Every row gives one point. The points of each table are mixes of a few directions, plus a little noise. Count the directions of each table, and those that both share. Where both have some left over, give the other angles between the two spaces (their principal angles), to ten degrees, smallest first.
In the rows, zero is written as 100.

First (4 x 3):
127,83,114
82,58,94
121,177,103
71,82,87
Second (5 x 3):
82,108,90
76,96,88
73,70,88
79,106,89
190,120,144
Directions: first 2, second 2, shared 2

First:
116,62,118,54,88,144
104,165,42,156,69,17
78,88,134,107,142,128
96,99,80,91,100,65
101,83,111,82,105,117
105,104,115,110,97,128
Second, 6 rows:
109,141,150,156,132,89
94,68,61,56,76,109
94,71,64,62,77,107
101,105,106,106,104,98
94,69,63,58,76,109
110,147,156,162,135,87
Directions: first 3, second 1, shared 0; angles 30

First (9 x 9):
99,101,103,100,104,98,102,103,101
100,104,113,101,120,91,111,112,103
101,97,87,99,81,109,89,89,97
100,96,88,99,80,109,89,89,98
100,97,88,99,81,109,90,89,97
100,99,97,100,96,102,98,98,100
100,95,84,99,76,111,87,86,97
101,94,78,99,67,116,82,81,96
98,118,162,105,195,56,152,155,112
Second (7 x 9):
99,102,112,101,116,93,109,109,102
92,98,131,101,119,97,107,109,97
86,92,141,102,109,108,97,102,90
105,93,59,98,52,119,75,73,97
114,104,49,97,72,102,90,87,108
94,106,145,103,149,82,125,128,103
111,103,63,98,83,99,95,93,106
Directions: first 1, second 2, shared 1

First (11 x 11):
158,83,123,54,122,106,99,56,63,72,98
136,85,109,85,123,113,83,76,97,63,99
70,109,106,123,86,135,74,104,102,123,117
58,96,108,166,82,153,87,110,117,95,138
59,103,71,138,41,85,151,150,151,128,100
141,95,133,50,137,81,109,83,69,101,94
61,96,122,172,149,126,84,82,59,61,140
109,120,87,42,97,36,116,140,129,153,57
102,108,58,91,69,81,90,133,168,106,68
95,113,54,86,66,78,96,94,102,109,71
111,92,132,95,126,108,111,69,44,90,119
Second, 11 rows:
88,113,111,99,113,107,96,94,85,133,91
47,155,96,137,103,67,109,96,66,56,91
139,5,138,50,81,84,97,117,118,97,123
82,159,65,136,110,130,105,89,85,104,90
114,114,100,88,116,102,79,89,127,139,91
77,122,90,123,101,117,110,98,54,83,112
135,85,116,63,116,91,69,90,153,155,91
110,11,108,93,48,87,154,142,123,43,85
79,178,64,137,115,101,84,79,77,67,116
83,35,132,92,70,86,142,131,84,79,83
146,123,80,82,126,128,53,73,128,143,128
Directions: first 6, second 5, shared 1; angles 30, 40, 50, 60

First:
73,80,107,88,91,110,87,113,123,74,122,109,100,94
125,113,95,117,92,96,98,82,96,88,77,112,102,125
76,86,107,87,113,107,85,113,114,78,138,91,117,68
122,118,98,114,87,111,107,81,88,97,60,115,82,111
88,98,102,88,126,96,107,112,89,126,126,73,110,61
116,108,96,112,76,105,107,87,97,99,60,122,77,134
94,91,100,98,101,93,90,105,113,86,119,101,114,108
107,105,95,97,115,83,121,106,81,151,98,78,97,99
Second:
111,117,106,132,64,5,88,94,111,83,82,84,101,132
98,96,99,92,109,122,103,101,98,104,105,104,100,93
102,98,102,92,113,119,105,99,104,105,104,107,101,98
112,103,111,85,133,127,113,93,123,112,106,119,104,109
110,103,108,92,122,114,110,94,118,108,103,114,103,109
99,103,98,111,82,72,93,101,96,93,95,91,99,104
114,110,111,106,106,72,103,92,122,100,95,107,104,123
84,89,88,97,89,122,94,109,75,98,104,91,96,77
102,94,103,80,130,152,111,99,106,112,110,115,101,91
84,87,88,90,97,140,97,109,74,102,107,94,96,72
86,99,87,122,54,53,82,108,72,83,91,73,95,93
Directions: first 4, second 2, shared 0; angles 40, 90

First:
112,85,68,125,135,140,132,135,111,114,106,121,129,106,139,62,122,154,140,130
26,106,101,105,57,55,94,105,81,64,68,49,35,58,60,149,93,14,51,128
87,84,147,72,86,94,28,73,110,64,129,71,84,88,69,100,87,117,87,112
162,104,57,135,131,125,97,142,121,126,88,84,164,117,111,99,98,154,154,89
104,128,116,56,86,65,85,50,55,122,111,134,107,120,92,108,95,78,61,45
119,102,77,110,150,127,137,115,75,101,117,120,125,115,159,60,88,163,95,90
76,91,143,101,61,83,113,85,134,66,82,74,37,79,75,131,79,26,75,109
129,97,139,88,80,94,80,73,134,98,102,96,94,107,77,113,88,80,106,78
89,101,55,107,111,115,135,120,82,145,96,149,128,111,121,77,148,114,130,121
Second, 10 rows:
53,69,103,79,70,104,6,103,114,104,125,98,115,83,43,91,166,127,151,173
81,81,115,72,79,103,35,84,110,111,126,117,116,100,64,87,144,122,133,132
146,102,110,136,126,116,155,118,131,73,81,68,86,102,135,107,41,98,87,72
98,95,45,153,113,121,149,160,117,111,63,84,108,89,115,106,115,95,138,136
139,106,143,73,104,100,101,58,106,101,121,125,102,123,112,89,74,107,82,50
121,86,50,186,128,137,171,185,150,83,49,44,96,80,128,113,80,100,141,140
103,95,137,54,84,94,49,54,98,113,135,135,112,115,79,84,120,116,105,88
117,116,122,87,107,88,117,75,85,89,104,102,87,109,116,103,63,89,59,56
76,144,61,91,104,65,156,91,25,125,79,128,92,106,127,113,93,55,40,56
65,109,114,67,85,73,59,72,64,89,116,98,87,93,80,106,102,91,63,97
Directions: first 6, second 4, shared 4
